Every row gives one point. Two turns around zero, p and q, are shown by what they do to some points. Where does a point land after both, in the order given? Backwards means that the second turn is done in reverse. Each puzzle has new turns, and all numbers are rounded.

Turn p:
[ 1.7 -1.2 -2.2] -> [2.4 1.8 0.0]
[ 0.9 -2.6  0.0] -> [1.0 1.2 2.3]
[-4.1 -1.2  0.7] -> [ 0.0 -3.9  1.8]
[1.5 4.9 1.6] -> [-3.4  0.9 -4.0]
Turn q:
[2.2 1.1 2.7] -> [ 1.8 -0.1  3.2]
[-3.6 -2.3 -1.3] -> [-0.5 -1.6 -4.2]
[2.2 0.0 4.6] -> [ 3.8 -1.0  3.3]
[-1.4 -0.5 -2.7] -> [-1.9  0.6 -2.3]
[-0.3 -2.2 -2.4] -> [-0.2  1.6 -2.8]
[ 1.0  3.9 -1.0] -> [-3.0  0.6  2.9]
Where do these land?
p, then q: [-0.4  5.5 -1.7] -> [-3.2  3.1 -3.6]
q, then p backwards: [ 1.8 -2.7 -2.1] -> [ 3.4  1.0 -1.6]
p, then q: [ 0.6 -4.5  1.5] -> [ 2.4 -2.7  3.1]
p, then q: [-2.7 -0.2 -1.8] -> [ 2.3  2.1 -1.0]
q, then p: [-0.3  1.0  3.6] -> [-1.1  1.9  3.0]
p, then q: [1.1 0.9 0.5] -> [-1.4 -0.4 -0.1]

Turn p:
[ 1.8 -1.9 -1.8  1.8] -> [-0.9 -1.4 -2.5 -2.1]
[ 2.1 -0.9  0.1  1.6] -> [ 0.1 -1.7 -0.6 -2.1]
[-1.5  1.2 -2.7  0.8] -> [ 0.9  1.8 -2.6  0.9]
[-2.7  1.2  3.1 -0.4] -> [ 1.5 -0.5  2.5  3.1]
[-1.9  3.8  1.2 -3.4] -> [1.4 3.8 3.2 2.1]
[-2.6 -0.5  2.0 -3.5] -> [-1.8  1.0  3.0  3.2]
[ 4.8 -2.9 -1.9  3.2] -> [-1.1 -3.0 -3.0 -5.1]
Turn q:
[ 0.1  2.0 -4.4  0.8] -> [ 2.3  3.5 -1.9 -1.7]
[-4.0 -1.8  4.7  4.1] -> [-6.0 -4.0 -2.0 -1.5]
[ 3.2  1.8  1.0 -2.5] -> [2.1 0.2 0.9 3.9]
[ 1.7  0.8 -1.9 -1.1] -> [2.5 1.4 0.3 0.5]
[ 2.8 -1.6 -1.4 -0.1] -> [ 3.2 -1.1  0.6 -0.6]
[ 0.6 -0.9  0.3  0.4] -> [ 0.4 -1.1  0.1 -0.3]
[-4.3 -0.2  1.7 -1.7] -> [-4.4  1.0  2.0 -0.2]
Where do these land?
p, then q: [-1.9 -1.6 -3.9 -3.5] -> [-2.7  4.1 -2.8 -1.3]
p, then q: [2.3 2.3 3.7 4.2] -> [ 3.7 -4.0  3.1  1.7]
q, then p: [ 0.5  3.8 -0.2  1.5] -> [ 1.6  1.7 -3.2 -0.9]
q, then p: [-2.9 -1.4 -0.4 -2.3] -> [1.0 0.1 3.0 2.4]
q, then p backwards: [ 0.9 -0.8  2.6  1.0] -> [-0.8 -2.3  1.2  1.4]
p, then q: [ 0.8  0.6 -2.2 -3.5] -> [-2.2  3.0 -0.9  1.8]
q, then p: [ 0.2 -2.9  0.4  2.6] -> [-3.9  0.0  0.2  0.2]

Turn p:
[ 3.1 -1.0 -0.5 -1.4 -2.0  2.6] -> [1.1 0.8 3.3 0.8 1.4 2.9]
[-2.6 -2.2  1.4  3.5  2.3 -2.6] -> [ 1.4 -1.5 -2.3  1.1 -3.0 -4.3]
[ 3.9  2.8 -2.3 -0.9 -1.4 -0.1] -> [-0.5 -1.9  2.0 -3.0  2.3  3.0]
[-2.9 -0.2  4.1 -0.2  3.0 -0.8] -> [-3.0  1.1 -1.0  1.8 -2.4 -3.8]
[-0.3  0.6  1.0  1.9  1.6  0.8] -> [ 0.1  0.6  0.7 -1.2 -1.6 -1.9]
[ 2.2 -0.6 -2.9 -4.0  0.2  1.3] -> [-0.1  0.5  1.6  0.6  5.1  1.5]
[ 0.3  1.2 -3.0 -1.9 -0.1  3.6] -> [ 0.6  3.1  0.9 -1.8  3.3  1.5]
[-3.9 -0.6  2.1  2.9 -3.7 -4.6] -> [ 0.4 -2.5 -5.3  1.6 -5.0  1.2]
Turn q:
[-2.7 -0.6 -1.6  1.7 -1.4 -1.1] -> [-1.2 -1.1 -0.5 -0.7  1.3 -3.3]
[-1.5  2.4 -1.8  2.3  0.8 -1.2] -> [-2.1  1.3 -1.8 -1.8 -0.9 -2.3]
[-0.4  1.5 -3.3  0.9 -1.8 -1.1] -> [-0.7  1.2  1.0 -0.8 -1.0 -3.7]
[-3.2  3.3  0.2 -3.0  2.1 -1.2] -> [ 1.8 -1.6 -3.7 -1.8 -3.6 -0.5]
[-2.7  2.4  1.1 -1.1 -2.3 -2.5] -> [ 1.8 -1.8 -0.5 -4.1 -0.6 -1.8]
[ 4.4 -3.5  0.8 -1.3  3.1 -0.7] -> [ 2.4  3.0 -0.5  3.8  2.0  3.3]
[ 4.1 -2.0  4.4  0.8  1.0  2.4] -> [-0.5  0.8  1.8  1.1  2.1  6.1]
[ 1.8 -6.2  1.1  0.0  1.6  4.0] -> [-1.0 -1.4  1.2  6.0  3.1  3.4]
[ 0.2  2.9 -0.7 -0.3 -3.1  1.3] -> [-0.6 -0.5  3.0 -2.0 -2.4 -1.0]
Where do these land?
q, then p: [ 3.3  0.4  0.6 -0.6  1.3  1.1] -> [-0.3  2.1  1.4 -2.0 -1.6  1.3]
p, then q: [ 2.4 -2.8 -2.5 -1.1  2.0  0.2] -> [ 0.3  2.6 -2.5  0.6  1.9  2.9]
q, then p: [ 2.7  5.4 -0.9  5.0  1.4 -0.6] -> [-4.7  3.3 -4.1 -2.3  1.0  2.8]
p, then q: [-3.9  0.0  0.8  0.4  0.5  2.8] -> [-0.2  1.6  0.7 -3.0 -2.9 -1.9]
p, then q backwards: [ 0.3 -2.5 -0.2 -2.1 -6.1 -2.4] -> [ 0.6 -3.0  3.3 -2.6  4.0  3.2]
q, then p: [-4.8  1.0 -0.5 -2.5  0.8  0.1] -> [ 3.5 -2.3 -1.1  2.4  2.0  1.6]
q, then p backwards: [ 0.0 -1.5  2.7  0.9  0.0 -1.2] -> [ 0.7  0.6 -2.9 -1.4 -0.8 -0.2]

Turn p:
[ 2.5  0.0  1.5 -3.4 -1.2 -2.8  3.1 -3.9] -> [-1.6  2.7 -0.8  4.4  4.2  2.1  1.1  1.0]
[-3.4  2.0 -1.2  2.1 -2.5  5.2  2.5  4.5] -> [ 0.8 -5.1  0.9 -2.1 -4.2  2.1 -3.7  3.7]
[ 1.1 -2.0  4.2  1.1  1.0  2.3 -1.7 -3.1] -> [ 0.6  1.7 -2.9 -0.2 -1.8  0.2  5.3  0.7]
[ 2.5  1.4  0.7 -1.0 -3.0  1.3 -0.4  2.1] -> [ 0.7  2.5 -0.1  0.8 -1.9  0.2 -2.7  2.6]
[-0.7  0.1  1.2  1.2  3.5 -1.4  0.7  1.5] -> [ 3.1 -1.8  0.4  0.6  0.3 -0.4  0.9 -2.4]
[-1.0 -1.1 -0.8  2.8  0.5 -3.4 -1.3 -1.4] -> [ 0.5 -0.3 -0.2 -2.5  3.4 -2.3  1.2 -1.1]
[-1.8  4.4  0.6  0.3  0.0  3.5 -0.2  0.9] -> [ 1.2 -0.7  2.9 -1.6 -3.1  3.3 -0.2  1.5]
[-0.9 -3.0 -2.1 -4.2  1.0 -6.1 -1.3 -0.9] -> [-2.8  1.8 -1.4  0.9  4.7 -0.9 -1.8 -5.8]
[ 1.7 -1.7 -4.1  1.0  0.6  1.4 -1.3  0.3] -> [-2.6 -0.6  1.3 -0.3 -1.5 -4.1 -0.3  0.0]
Turn q:
[ 0.2 -2.2  2.5 -0.5  3.4 -3.1 -2.1 -3.2] -> [-0.6  3.3 -1.3 -2.4 -4.1  1.5 -0.6 -3.0]
[ 2.5  1.1 -0.1  1.0 -0.9  4.3 -0.7 -1.1] -> [-1.0 -0.6 -0.6  1.0  3.6  3.0  2.1 -0.2]
[-4.4  0.0  1.9 -4.0  1.0  4.4  0.0 -0.2] -> [-2.3 -2.3 -2.0  5.8 -1.7  1.2 -2.5 -1.0]
[ 0.2  2.6  0.4 -0.4  2.2  0.1 -0.5  0.2] -> [-1.1  1.9 -2.2  0.6  0.1 -0.2  0.0  1.5]
[-3.0  2.0 -0.9 -2.6  0.3 -1.1 -4.9  2.9] -> [-5.3  0.5  1.4  0.6 -1.8 -1.3 -2.9  3.2]
[-1.0  2.5 -1.8 -1.4 -3.2 -4.1  2.5 -3.5] -> [ 4.1 -2.2 -0.4 -2.5 -2.8  1.4 -0.9  4.3]
[ 0.5  0.8  0.5  3.8 -2.5  1.7  0.6  0.7] -> [-0.1 -2.1  0.5 -0.2  2.0 -0.7  4.0  0.2]
[-1.4 -5.7 -2.9  2.8  1.5 -1.9  1.0  1.8] -> [ 2.5  2.1  5.4  0.5 -1.3 -3.1  0.5 -3.0]
[ 3.0  1.4 -1.3  1.8 -3.8 -2.3  0.6  2.2] -> [ 1.1 -1.5  1.4 -4.0  3.1 -1.8  0.9  2.4]
[ 3.3 -2.6  1.7 -0.6  2.1  2.1  3.5  0.2] -> [ 2.6  1.0 -2.2  0.9  2.9  0.0 -0.8 -4.4]
Where do these land?
q, then p: [ 0.4 -2.8  2.0 -0.4  2.3 -1.2  2.2 -2.1] -> [-2.7  2.8  1.8  0.3  1.2 -0.5  1.2  2.6]
p, then q: [-3.0 -4.1  1.7  3.5  2.5  0.1 -3.5  3.0] -> [ 4.3 -0.1  2.4 -3.1 -0.2  4.0 -4.3  0.5]
q, then p: [-1.3  0.2 -3.9 -1.1 -2.7 -0.9  4.0 -2.8] -> [ 1.8  2.3 -2.3  2.6 -3.2 -3.8 -0.7  2.1]
q, then p: [-1.7  3.5 -0.2  2.5 -0.2  2.4  2.1  1.8] -> [ 2.3 -3.9  0.2  1.2  1.9 -2.8 -1.2 -0.1]
p, then q: [ 4.5  0.9 -2.9 -3.2  2.6  0.2  2.7  2.3] -> [-2.0 -0.6  0.1 -3.2 -2.2 -1.1  6.1 -1.1]
p, then q: [ 1.8  3.9  0.1  0.5 -3.9 -4.2 -0.5 -0.9] -> [-3.9  3.7 -4.0  0.5  1.6 -1.6 -0.8  1.4]
p, then q: [-1.6 -2.7  2.8 -2.1  1.9  0.3 -3.2  1.8] -> [ 2.5 -1.1  1.3 -0.4  0.2  4.8  0.2  2.6]
p, then q: [-2.2 -1.9  0.9  1.2 -4.2  1.0 -1.3  1.6] -> [-1.4  0.1  3.2  0.8  1.1  0.6 -3.9  2.0]
p, then q: [ 2.3  2.7  0.8  2.6 -1.3  1.0 -0.7 -3.4] -> [ 0.4 -0.8 -3.2  0.6  2.0 -4.1 -1.3  0.7]
q, then p backwards: [ 0.8  0.3 -1.4 -3.4  2.8  1.4 -1.7 -1.3] -> [ 0.5  1.2  0.8 -4.3 -2.7 -0.6  0.4  0.6]
